Each row of a before or after table is a point. One or more steps were done to the points. Then noise was added and the rows were shuffled. The steps act on how far a point lies along the listed directions, d1 being the first. What was done? A step turns or swaps two directions, mirrors them in a line or flattens them onto one, adds a multiple of one to another, or multiplies one. Angles are multiples of 10 degrees, from the lower direction toward the higher: turns from -170 to 170, lines from 10 to 170 but not 90. Use the fewest steps. Two steps may share a direction if one is a turn and the other turns, adds or multiplies; they go together, in the order done. Otherwise the lowest direction goes first.
In the rows, 128 means zero.

Directions:
(1): [128  65 159]
(2): [150 157 187]
Before (14 x 3)
[[121 162 115]
 [134 159 126]
 [ 90  11 120]
 [132 149 122]
 [126  76 121]
 [154  62 156]
 [110 162  96]
 [ 95 152  86]
 [137 124 118]
 [118 120  67]
 [ 99  46  95]
 [152  61 226]
 [119 167 184]
 [130 169 166]]
After (14 x 3)
[[144 233 192]
 [179 151 186]
 [141 132 121]
 [164 112 248]
 [122 107 102]
 [149 167 151]
 [113 115 104]
 [101 128  85]
 [109  77 135]
 [128 169  84]
 [127 114 113]
 [100  72 153]
 [141 221 149]
 [ 96 148  87]]
Steps: swap d1 and d2

Directions:
(1): [105  91  80 113 128 182 171  95  63]
(2): [184 123 175 117 208 153 117 142  85]
(3): [124 188  57 170 159 148 114 178 120]
(4): [162  56 105 191 135 156  98 113 171]
(5): [ 32 119 166 149 177 153 119 128 149]
(6): [108 101 135 119  87 132  44 169  75]
Before (14 x 9)
[[149 183  69 111 171 141 167 156 122]
 [148 109 168 138 180 152 137 122 159]
 [121 138  74 155  98 115  83 138 141]
 [ 79 121 160 174 146 125  90 146 128]
 [117 147 193 120 137 122 135 133 156]
 [239 160 137 108 188 114 139 143 102]
 [122 154  98 127 154 128 129 158 150]
 [115 129 139 144 127 133  82 167 102]
 [150  63 233 145 143 134  57 137 121]
 [194 226  77 120 157 141 186 157 116]
 [189 138 116 114 184 135 172 121 121]
 [142 195  73 160  92 116 153 173 148]
 [140 119 157 110 141 126 127 130  95]
 [135  98 118 101 111 129 113 130 137]]
After (14 x 9)
[[109 119 133 102  67  91 102 105 128]
 [106 138 167 113 117 111 103 155  99]
 [134 171 149 161 154 134 123 155 172]
 [247 104 132 130 169 133 105 137  96]
 [140 144 129 128 158 131 132 147 101]
 [164  45 102 132 124 159  82 138 130]
 [134  85 126 120 123 128  95 141 149]
 [215  51 102 162 104 174  71 141 118]
 [126 138 115  87 126 120 146 130 131]
 [150 122 170 126 183 143 153 121 162]
 [ 78 139 189 136 143 101 112 138 124]
 [134 208 218  96 181 101 167 149 114]
 [150  81 120 158  37 123  95 149 141]
 [196  81 117 138 173 152 132 118 123]]
Steps: turn d1 and d5 by 10 degrees; turn d3 and d4 by 120 degrees; turn d4 and d6 by 60 degrees

Directions:
(1): [123 121 175 120 168 138 116 189  96 156 186 135 116  31]
(2): [175 160  58 140 123 134 151 171  83 148 129  76 210 118]
(3): [140 131 115  89 163 171 137 146 132 234 111 186 121 177]
Before (8 x 14)
[[134 142 120 119 136 123 131 133 117 135 125 117 149 124]
 [145 136 116 117 136 129 120 138 118 154 124 128 144 127]
 [126 125 118 137 114 110 129 111 146 112 120 122 123 147]
 [132 128 117 130 132 136 126 140 115 150 129 123 146 121]
 [119 121 147 122 139 133 114 131 126 133 132 146 118 103]
 [106 113 167 124 119 116 122  99 148  80 125 136  92 125]
 [132 137 131 129 138 127 132 143 113 136 139 115 140 100]
 [134 135 109 132 128 136 132 132 130 142 121 131 150 139]]
After (8 x 14)
[[159 148  87 135 117 116 128 140 105 125 121  89 178 123]
 [150 155  91 128 131 123 140 145 101 138 123  94 181 124]
 [147 145  95 145 122 128 136 152 109 125 134  98 179 109]
 [ 68  83 239  90 151 136 101  81 185 123 129 220   7 138]
 [151 151  86 130 125 131 147 134 113 150 113 104 171 146]
 [107 114 148 121 124 128 111  92 153 115 106 160  97 150]
 [149 142  84 142 116 129 136 142 105 134 120  92 179 129]
 [119 118 148 125 140 121 122 139 137 139 149 142 104 105]]
Steps: turn d1 and d3 by 160 degrees; multiply d2 by 3

Directions:
(1): [149 159 149 109  58 154 114 128 101  85 155 153 135  90 152 174 149  92
 127  32  94 160 101 133 159 160 131 127  82 144 166 131]
(2): [ 95 130  78 115 186 150  96  70 110 153 142 187 148 139 152  74 159 143
 189 111 124 144 137 159 108 191 125 116 129 104 185 107]
(3): [159 176  98 150 109 249 129 141 137 146 165 132 104 162 115 117 144  87
 137 183 119 123 182  94 131 138 107 128  88 150 105 129]
(4): [173 131 173  87 141 167 146 148 155 109  87  95 100 129 126  79 208 179
 120  79 118 144 159 163 100  91  99 141 119  77 119 101]
Before (12 x 32)
[[159 126 152 133 158 124 164 161 144 123 108  73 113 136 104  86 149 166
  103 147 139 117 145 118 105  99 118 132 137 118  79 136]
 [ 92  60 171 106 150  12 132 104 133 113  77 117 155  96 127 140 101 165
  129  61 140 145  72 147 124 122 152 125 176 115 142 112]
 [131 145 100 165 129 171 140 117 131 142 154 134 142 132 123 122 123 110
  162 161 111 145 159 111 119 151 121 124 123 153 106 130]
 [116 123 134 109 124 102 135 101 133 132 120 126 114 115 141 131 140 133
  117 102 137 116 133 125 115 117 129 106 140 122 108 136]
 [174 123 152 139 121 132 157 164 140 121 102  88  92 140 115 106 159 149
   78 158 152 119 151 139 122  72 112 129 128 117  84 120]
 [ 98  98 116 133 173  68 130  83 107 146 107 128 146 129 146  98 110 180
  136 119 141 137 123 149 100 149 130 143 158 117 138 140]
 [131 125  97 139 107 127 107 111 108 121 150 160 149 115 132 133 127 108
  146 119 112 131 119 135 132 158 136 120 112 149 133 118]
 [111 123 128 137  95  79 118 129 110 115 155 135 154 111 121 183 103 109
  126 118 141 129  92 130 147 148 148 119 124 152 140 142]
 [ 88  67 138 167 113   7 120 139 122 139 142  98 147 111 105 201  18 105
   78 180 169  91  97  98 160 106 153 122 162 166 101 147]
 [135 142 115 166 119 169 127 156 149 166 169 116 118 174  99 157  62  91
  116 215 148  75 163  68 147 114 134 122 145 164  87 161]
 [104 102 100 139 186 114 119  84 122 140 117 179 143 128 136  82 150 149
  165 104 140 154 122 157 107 166 136 121 139 100 181  95]
 [105 133 112 118 164  84 116 129 116 150 116 122 133 109 122 102 113 147
  135 142 123 103 147 124 112 114 138 133 151 116 127 123]]
After (12 x 32)
[[129 138 112 163 114 155 142 118 131 135 150 135 145 123 123 138 115 108
  155 143 107 150 149 112 129 148 126 122 127 156 109 133]
 [116 108 132 148 123  75 133 145 132 130 134 106 142 132 102 162  96 128
  113 172 158 111 111 123 132 112 145 121 143 140 106 137]
 [118 157 123 114 112 106 109 131  97 119 136 137 134  87 137 132 125 116
  137  86 102 123 133 120 134 134 141 132 119 133 149 125]
 [183 140 159 115  97 155 143 152 123  99 114 116  95 119 135 108 194 142
   97  85 126 147 142 159 131 101 108 127 100 110 119 112]
 [173 154 162 110 123 158 148 147 124  90 129 102 121 111 131 109 182 144
  115  57 108 151 127 133 125 138 115 127  96 121 124 134]
 [107 123 119 131 123  96 122  89  91 123 131 143 149 108 159 134 111 142
  132  77 123 152 109 140 124 176 132 139 122 139 158 150]
 [139  97 188 144  49  52 134 169 121  94 146  83 129  89 109 231  63  92
   55 105 142 114 100 103 175  95 138 131 119 165  98 141]
 [ 98 109  85 153 161 114 113  78 110 139 135 191 152 123 140 111 126 118
  163 109 140 154 110 138 122 184 147 121 126 124 185 109]
 [123 108  93 151 131 107 115 116 121 140 136 140 144 129 113 126 102 123
  135 172 129 112 126 124 124 136 142 121 139 148 105 124]
 [166 157 159 139  54 174 129 173 134 120 171 114 119 135 115 192  95  79
   97 117 122 107 136  84 166 115 135 129 113 165 107 158]
 [114 131 131 111 124 106 135  97 136 133 127 128 116 118 141 132 141 128
  122  98 139 119 137 119 115 121 130 108 136 121 109 134]
 [107  77 164 106 138  51 133 107 134 114  89 121 146 104 122 141 105 150
  131  71 134 143  89 136 128 127 147 123 162 122 135 116]]
Steps: multiply d1 by -1; turn d2 and d4 by -30 degrees; multiply d3 by 0.7
